Each row is a point. The points of each table are mixes of a few directions, plus a little noise. How many directions does each table use, and how many do they share? Where both have some left over, give the other angles between the two spaces (their principal angles), to ten degrees, smallest first.
In the rows, zero is written as 128.

First, 4 rows:
[[102  32  60]
 [141 175 161]
 [139 167 155]
 [131 139 136]]
Second, 6 rows:
[[109  58  79]
 [139 165 154]
 [129 131 130]
 [109  58  79]
 [153 219 192]
 [130 136 135]]
Directions: first 1, second 1, shared 1

First, 8 rows:
[[ 64 114  43 113]
 [ 85 113  43 110]
 [175 167 225 134]
 [136 143 138 119]
 [106  88 103 151]
 [124 180 206 121]
 [184 121 108 117]
 [152  97 158 161]]
Second:
[[100  64 139 187]
 [111  87 135 164]
 [173 235 110  35]
 [136 146 125 112]
 [142 163 122  99]
 [110  81 136 169]]
Directions: first 3, second 1, shared 1

First:
[[132 123 118 116 138 117]
 [ 91 175 224 245  23 241]
 [127 130 127 127 127 128]
 [135 118 110 104 148 105]
 [136 117 108 103 151 103]
 [137 118 108 102 153 104]
 [138 117 108 102 151 103]
 [120 138 147 151 108 151]
 [137 116 105  99 153 101]]
Second (8 x 6):
[[105 120   7 223 119 117]
 [130 142 165 159 165  89]
 [136 121 125 102 148 110]
 [129 137 177 111 109 154]
 [122 141 161 159 122 136]
 [127 119  99 120 116 136]
 [140 126 145 105 169  89]
 [134 114 147  47  72 193]]
Directions: first 1, second 3, shared 1

First (10 x 9):
[[ 89 124 138 179 144 200  71 139  99]
 [166 135  77 196  87 175  51 151 153]
 [237 131  93  96  44  48 142 117 137]
 [113 141  92 166 118 155 119 150 189]
 [117 129 128  97 180 100 170 124 163]
 [ 25 131 171 104 177 144 197 122 134]
 [134 122 119 132 189 132 118 130 145]
 [121 113 184  59 182  80 176  97  68]
 [ 85 139 141 165  15 179 114 135  97]
 [196 115 136  88 142  74 126 109  95]]
Second (7 x 9):
[[215 111 141 122  94 108  69 111  41]
 [145 134 122 120 109  87 200 156 162]
 [129 129 141  73 122  80 172 102 128]
 [161 116 135 147 120 158  41 111  63]
 [  9 150 115 115 184 141 216 137 244]
 [104 135 128 144  83 150 125 132 128]
 [133 121 114 175 182 172  72 146 130]]
Directions: first 4, second 4, shared 3; angles 50

First:
[[133 140 116 126  92 172 117 126  97 110 162]
 [108 108  94 104 123 181 148 185 184 204 101]
 [172 207 161 166 119  58 114  79 159 147 151]
 [128  97 120  96 129 179 164 183 148 165 108]
 [ 96 130 115 170 144  65  78 100 139  95 148]
 [159  93 160  90 117 172 160 199 125  96 181]
 [130 134 144  94 117 110  98  87 120 118 125]
 [112 125 126 150 139 103 111  77  70  74 118]
 [114 118 118 157 171 111 166 115 110 145  59]]
Second:
[[121 127 130 140 146  98 126 106 125 123 108]
 [ 96 126 135 175 203   7 117  45 114 108  45]
 [125 127 129 133 135 118 128 121 127 126 120]
 [152 130 121  92  69 223 137 193 141 143 193]
 [149 130 123  95  75 214 136 186 137 141 186]
 [108 126 134 158 178  47 121  72 118 116  73]
 [131 129 126 124 119 140 129 137 129 129 137]
 [144 129 125 104  89 191 134 172 136 139 172]
 [124 128 129 132 136 114 127 118 126 126 118]]
Directions: first 6, second 1, shared 1

First (8 x 12):
[[199 135 181 201 168 172 106 123 177 119 139 151]
 [ 96 129 103 102  96  91 136 123  90 135 143 125]
 [ 61 118  77  51 101 101 150 139  95 132  99  99]
 [161 144 151 184 101  92 111 102  98 135 201 164]
 [233 137 210 236 195 201  96 123 209 115 137 160]
 [115 121 119 105 142 147 135 140 144 124  94 112]
 [ 72 117  86  60 116 118 149 143 112 130  90  99]
 [ 87 124  97  86 104 102 141 131  99 133 121 114]]
Second (11 x 12):
[[170  72 106 113 117  76 165  95 146 108 137 105]
 [129  60  95 159  87  32 135  99  76  70  85 122]
 [103 170 148 153 138 153  81 139 122 126  93 145]
 [124 104 103  99 111 140 201 147 106 154 204 127]
 [108 113 114 122 111 129 164 145  89 139 164 136]
 [127 125 138 176 126  74  51  97 128  70  20 129]
 [120 146 139 155 135 116  78 122 127 105  72 133]
 [101 138 124 146 120 129 114 139  93 124 115 141]
 [168  84 115 104 123 103 172 109 153 128 161 108]
 [135 220 182  94 186 249 100 157 212 199 166 129]
 [125 171 145  92 151 208 154 161 154 187 194 132]]
Directions: first 2, second 3, shared 0; angles 40, 90

First:
[[115 147 115 157 125 117 119 108 138 132 141  94 126 128]
 [ 99 118 154 186 145 121 109 140 130 153 118  57 111 115]
 [103 132 119 143 150 124 122 145 120 134 103 103 128 107]
 [ 88 150 116 133 147 123 112 108 137 153 128  85 140 104]
 [149  98 137  61 125 128 150 123 116 116 134 221 133 128]
 [117 144  92 155 140 113 130 141 120 111 107 118 123 115]
 [180  92 136  74  98 117 162 106 120  95 160 249 118 156]
 [172 145 155 117  93 181 122 156 141 132 133  98 145 171]]
Second, 8 rows:
[[134 111 128 123 132 115 119 133 128 142 125 126 146 142]
 [103 199 132 146 111 174 164 107 131  68 141 136  54  74]
 [120  98 136 110 124  84 143 148 135 138 122 111 174 161]
 [170 137 104 156 154 196  58  98 109 156 132 162  79  95]
 [126 126 130 126 127 123 132 131 130 127 128 125 133 131]
 [164  87 114 129 151 131  71 127 116 179 120 139 153 147]
 [133 119 126 127 131 123 120 130 127 138 126 128 136 134]
 [ 75 147 154 107  94  77 214 150 149  75 130  96 148 141]]
Directions: first 5, second 2, shared 0; angles 70, 90

First:
[[104 134  98 156  97 148 103 152 131 141 128 169 137 152 182 107 103 154]
 [154 121 162  99 164 104 154 102 123 112 129  82 120 102  70 150 156 100]
 [132 133 139 121 125 122 120 115 129 123 136 121 125 123 123 118 129 124]
 [ 97 143  93 162  78 155  86 151 135 145 136 183 135 160 200  89  92 161]
 [109 120  91 154 116 150 130 167 127 145 114 164 141 148 168 135 112 150]
 [168 126 188  78 176  87 155  75 125 100 138  55 110  84  38 148 168  83]
 [110 103  75 162 131 155 155 190 121 151  96 169 147 149 163 165 120 152]
 [150 143 176  94 139 100 118  75 131 107 150  81 110 103  83 111 144 101]]
Second, 9 rows:
[[108 178 158 150  94  98  34  87 151 111 159 141 133  84 181   7 113 175]
 [124 144 139 129 115 121 101 111 134 122 140 129 125 122 139  96 121 135]
 [138 118 137  98 142 119 167 127 126 122 116 107 120 136  98 164 128  99]
 [134 109 121 119 148 130 167 145 122 131 110 120 129 133 108 170 135 114]
 [140 124 193  49 194  29 212 118 149  79  70  58 127  58  67 147 132  97]
 [125 115 112 147 141 134 139 151 123 136 114 138 139 120 134 141 138 142]
 [128 131  94 156  78 196  85 121 113 156 173 160 115 194 148 132 119 122]
 [127 118 108 146 127 149 130 144 120 141 128 142 132 140 134 143 133 134]
 [127 115  90 160 112 177 118 147 113 153 142 156 130 165 142 151 132 134]]
Directions: first 2, second 3, shared 1; angles 30
